Rows are points. A path goes straight from each point to the next, and from the last back to the first. The post is the endless flat space through its rows: a point in 2 columns, a line in 3, a plane in 4, and so on, so that a path can go around it. Count how often the path circles the post. Going back the other way cancels.

Post:
array([[ 0.41, -0.52, -0.83],
       [-1.02,  0.43,  0.82]])
Path:
array([[-0.22, -0.35,  1.74],
       [-1.07, -1.84, -0.27],
       [-1.49, -0.09,  1.52],
       [ 2.02, -1.21, -1.63],
       [ 0.18,  0.38,  0.56],
       [-0.06, -0.88,  1.06],
       [-1.31, -0.99,  0.54],
       [-3.71,  1.37,  0.79],
       [ 0.06,  1.14, -0.54],
       [-0.83,  2.40,  3.03],
       [-0.57, -0.49,  0.89],
       [-1.71, -1.78, -0.08],
       [-1.30, -0.46, -1.72],
       [-1.39,  0.97,  0.14],
       [-0.32, -0.96, -1.25],
       [-0.44, -0.76,  0.44],
       [-0.53,  0.90,  1.75],
       [ 1.44,  0.69, -1.09],
       [ 0.43, -0.25,  1.94],
       [-2.54, -0.64,  2.34],
       [-0.14, -0.72, -1.23],
       [ 2.05, -1.39, -3.65],
       [ 0.13,  0.90,  0.16],
       [-0.49, -0.08,  1.72],
       [-2.05, -0.32,  1.41],
       [ 0.12, -1.67, -2.44],
       [ 0.54,  1.35, -1.95],
       [ 0.18,  0.32, -0.08]])
Times around: 3

Post:
array([[-0.67,  1.44,  0.93, -0.87, -0.84,  1.08],
       [-1.01,  0.01,  0.09, -0.81, -0.76,  1.01],
       [-1.91,  1.49,  0.45, -0.72, -0.68, -2.17],
       [ 0.38, -0.78, -1.48,  0.08, -0.19, -0.50],
       [-0.01, -1.57, -0.85,  1.38,  1.04, -0.82]])
Path:
array([[ 1.59, -0.75, -2.09, -2.06, -0.73,  1.88],
       [-1.72, -0.34, -1.05, -0.51, -0.24,  0.11],
       [-2.80, -0.87,  0.26,  0.51, -1.10,  1.41],
       [-0.91, -0.60,  0.21, -0.41, -2.03,  1.79],
       [ 0.30, -1.53, -2.31, -1.97, -1.82, -0.59],
       [-0.44,  0.13, -0.19, -2.13,  0.18, -0.36],
       [-1.30,  1.75, -1.29, -3.59, -2.77,  1.28],
       [-1.24, -0.97, -0.23,  1.45,  1.08, -0.36],
       [ 0.29,  1.31, -0.07,  1.36, -0.13, -0.09],
       [-0.52,  1.11,  0.76, -0.23, -1.76,  0.05],
       [-0.08, -1.38, -1.21, -1.08, -1.10, -0.62],
       [-0.78, -1.27, -0.69,  0.00,  0.87, -1.00],
       [-1.01,  0.02, -0.60,  0.12,  0.73,  0.98],
       [ 0.88, -1.54, -1.26,  0.75, -0.04,  3.07],
       [-0.81,  0.15, -2.01, -0.75, -2.15, -0.75],
       [-1.13, -0.27, -0.78, -0.85, -2.40, -2.42],
       [-1.33, -1.75,  1.45,  0.35,  1.50, -0.15],
       [-1.65, -0.57,  0.51, -1.48, -0.13, -1.20],
       [-2.69, -1.30, -0.91, -2.07, -0.32,  1.29],
       [-0.85,  1.74, -0.90,  0.84,  0.25, -0.87],
       [ 0.81,  0.02, -2.00,  1.77, -0.83, -1.65],
       [ 0.80, -0.43, -0.37, -1.34, -2.65,  2.62],
       [-1.22,  0.86, -0.61, -3.77, -3.30, -0.11],
       [-0.05, -1.02, -0.59, -1.02,  0.33, -1.17],
       [-2.38,  3.36,  2.08, -0.85, -0.11, -0.57],
       [-0.17,  0.39, -1.91, -0.09, -0.58, -0.69],
       [-1.98, -0.44,  1.14,  2.22,  0.78, -1.31],
       [-0.77,  1.93,  0.95,  0.02, -0.70, -2.58],
       [-0.23, -0.10, -1.06, -1.75, -1.32, -0.56]])
Times around: 5

Post:
array([[ 0.10, -1.56,  0.46,  0.49, -0.80,  0.79, -0.40, -0.32, -1.41],
       [ 0.38, -0.78, -0.81,  0.68,  1.64, -2.67, -1.03,  0.27, -1.55],
       [-0.16, -0.07, -0.19,  0.30, -0.45,  0.00, -1.50,  1.30,  0.46],
       [-1.19,  0.00,  0.94,  1.29, -0.50, -1.66, -0.67, -2.34,  3.00],
       [-0.22, -0.27,  0.72, -1.78,  0.16,  0.94,  1.82,  0.62,  0.03],
       [ 1.63, -1.40,  0.47, -1.86, -0.64,  0.73, -0.21, -0.56, -1.60],
       [ 0.74,  1.09,  1.66, -0.15, -0.24,  1.00,  0.53, -3.49,  0.74],
       [-0.90,  1.28,  0.76, -0.20, -1.33, -0.61,  0.53, -0.96,  1.49]])
Path:
array([[-1.85, -1.85, -0.49,  0.55,  0.25,  2.33, -0.73,  0.37, -1.99],
       [-0.98, -1.45,  0.43, -0.54,  0.21, -0.18,  0.66, -1.47,  2.51],
       [ 2.42,  0.16,  0.34, -1.73, -0.06,  0.32, -0.34, -0.41, -0.48],
       [ 0.63, -2.27,  0.70,  0.38,  1.75, -1.93,  0.57,  1.34, -0.14],
       [-0.06,  1.30,  0.78, -0.23,  0.69, -1.12, -0.52,  0.41, -1.53],
       [ 0.39,  0.04,  0.33,  0.20, -0.77, -1.77, -2.06, -1.08, -1.53],
       [ 0.35,  0.40,  0.54, -0.94, -0.40, -2.83, -0.73, -1.06,  0.51],
       [-1.19,  5.38,  0.68,  0.44, -1.27,  0.30,  0.05, -0.90, -0.13],
       [-2.27, -2.84,  1.52,  2.46,  0.06, -1.47, -1.09, -5.47,  4.43],
       [ 0.36, -0.23, -0.31,  0.25, -1.71,  1.61,  1.16, -0.40, -0.88],
       [ 2.46,  3.19,  1.70, -1.15, -2.39,  1.28, -0.29,  0.48,  2.10],
       [-1.74,  0.29,  2.50,  0.84, -0.01, -0.95,  2.64, -0.67, -1.60],
       [-0.23,  0.61,  0.24, -0.03, -0.04,  0.67, -1.58,  0.65, -0.59],
       [-2.79, -0.49, -0.53,  1.34, -0.60,  0.87,  0.15, -1.06, -0.29],
       [ 0.19, -1.35, -0.17, -0.82, -0.24, -2.61, -0.75, -1.71,  2.56],
       [ 1.07, -2.62,  0.57, -1.79,  0.92, -0.64,  1.17, -0.08, -0.19],
       [-0.31,  0.35,  0.98,  0.37, -0.67, -2.23,  0.26, -0.80, -0.39],
       [-0.85, -0.34,  1.37,  1.05,  1.13,  0.12,  0.23, -1.63, -0.52],
       [-1.75,  0.34, -0.35, -0.28,  0.10, -0.60, -0.34, -2.26,  1.18],
       [ 0.33, -0.59, -0.81,  0.32, -1.33, -1.52, -1.68, -0.25,  0.85],
       [-0.84, -1.17,  0.05,  2.31, -2.12, -0.29, -1.71,  0.60,  1.09],
       [ 0.10,  0.74,  0.60,  0.30, -0.73, -2.50,  0.67, -0.90, -2.82],
       [-0.27,  1.89,  0.83, -1.29, -1.04, -0.30,  0.02,  0.42, -0.59],
       [-0.73,  0.46,  0.09,  0.00,  0.16, -0.14,  0.01, -0.96, -0.13],
       [ 0.21, -0.30, -0.32,  0.78,  1.11, -2.08, -0.15, -2.57,  0.27],
       [ 1.28,  1.18,  1.12,  2.49, -2.12,  1.06, -0.87, -1.96,  2.41],
       [ 0.43,  2.95,  1.45, -0.17, -0.91, -3.17, -0.37,  0.07,  1.53],
       [-0.67, -1.44,  1.12, -0.57, -0.42, -0.13, -0.59, -0.35,  0.78]])
Times around: 5

Post:
array([[-0.68, -0.74, -2.76,  2.88,  0.31, -1.12,  1.74,  0.01, -0.80,
         0.14, -0.61],
       [ 1.29, -1.14,  1.29,  0.66,  0.36,  0.09,  0.01,  0.16,  0.09,
         0.17, -3.13],
       [-0.47,  1.12, -0.03, -0.16,  0.75, -0.54, -2.26,  0.71, -1.35,
        -1.20, -0.92],
       [-0.63,  0.60, -0.16,  1.17, -0.52,  1.90,  0.36,  1.13,  0.39,
         1.40, -0.34],
       [ 0.35,  0.25, -2.06,  0.02,  0.57,  0.36,  0.10,  0.05,  0.18,
        -0.71, -0.27],
       [-0.47,  0.34,  3.05,  0.21, -1.80,  0.88, -1.60,  0.44, -0.45,
        -0.34, -0.50],
       [-0.03,  0.42, -0.69, -1.40, -0.96,  1.40, -1.02,  2.09,  1.08,
        -0.11, -1.07],
       [-0.38, -1.23, -0.69, -0.27,  0.70, -1.35, -0.85, -1.57, -1.30,
         0.68, -3.33],
       [-0.22, -0.51, -1.76, -2.15,  1.59, -0.41,  0.21,  1.42, -1.00,
         0.04, -1.52],
       [ 1.19,  0.52,  0.74,  0.41, -1.00, -0.98, -1.16,  0.12,  1.06,
         1.41, -0.91]])
Path:
array([[ 1.95, -0.32, -2.18,  1.64,  0.84, -1.91, -0.40,  0.40,  0.28,
         1.59,  0.22],
       [ 2.11,  0.34,  0.26, -0.18,  0.30, -0.03, -0.75,  1.01, -0.30,
         1.84, -1.60],
       [-0.08,  1.18, -0.35,  0.12,  0.28,  0.16, -0.27,  1.18, -1.50,
        -0.88, -1.92],
       [-0.19, -0.99,  1.35, -0.78, -0.12, -0.16,  0.13,  3.34,  0.18,
        -1.54, -2.18],
       [-0.51,  0.08, -0.63, -2.24,  0.83,  1.07, -0.50,  2.40,  0.52,
        -0.86,  0.14],
       [ 1.79, -0.75,  0.64,  0.95, -0.30,  0.81, -1.08, -1.55, -0.32,
         2.41, -1.40],
       [-0.46, -1.09,  2.35, -2.32, -1.54,  3.23, -0.26,  3.43, -1.55,
        -2.80, -2.39],
       [ 0.89,  1.93, -0.13,  0.72,  2.41, -0.44, -0.88, -1.34,  0.87,
         2.19, -2.90],
       [ 0.33, -1.07, -1.60, -0.54, -0.66, -1.73, -0.47, -1.76,  1.19,
        -0.14, -1.73],
       [ 0.50, -0.68,  0.06,  0.47,  0.43, -2.36, -0.31, -0.17, -0.66,
         1.77, -0.58],
       [ 0.82,  0.36, -0.66,  2.50, -1.65,  0.51, -1.92,  0.16, -0.60,
         0.12, -0.82],
       [-1.08,  1.75,  0.04,  0.53, -2.12,  1.61, -1.16,  0.33,  0.58,
         0.73,  0.26],
       [ 2.15, -0.23, -1.39, -0.45,  1.61, -2.40,  0.25, -0.42,  1.15,
         0.75, -1.95],
       [-0.88, -1.52, -0.75, -0.27, -0.90, -0.79, -0.61, -2.58, -0.87,
        -1.71, -0.67],
       [ 2.83,  0.16, -0.88, -2.09,  2.21, -0.35, -2.29,  0.77, -0.28,
        -1.96, -1.27],
       [-1.60,  0.71, -1.66,  0.96, -0.40,  1.14, -1.45,  2.03, -0.80,
        -0.05, -2.36],
       [-1.57, -0.27,  1.54, -0.70, -2.17,  1.93,  0.01,  0.69,  0.68,
        -1.83, -1.30],
       [-1.76, -0.89, -1.07, -1.85, -1.10,  2.10,  0.23, -1.57,  1.68,
         1.54, -1.07],
       [-0.38, -1.00,  0.98, -1.95, -1.74, -0.37, -0.79, -0.65,  1.53,
         1.49, -2.36],
       [ 1.14, -0.17,  1.77,  2.03,  0.25, -1.52, -0.36, -0.79,  0.74,
         3.51, -0.14],
       [ 0.12,  0.01, -0.96,  1.50,  1.10,  0.01, -1.04,  2.95, -1.94,
        -1.76, -1.43],
       [-0.21,  0.99, -0.43, -0.15, -0.79,  0.02, -1.04,  0.76, -1.23,
        -0.49, -0.85],
       [-0.99,  0.63, -1.09,  2.06, -0.98, -1.26, -0.08, -3.39, -0.05,
        -0.08, -1.54],
       [-0.53,  0.66, -1.18, -4.05,  0.60,  1.33, -2.14,  1.71,  1.73,
         0.81, -0.99]])
Times around: 5
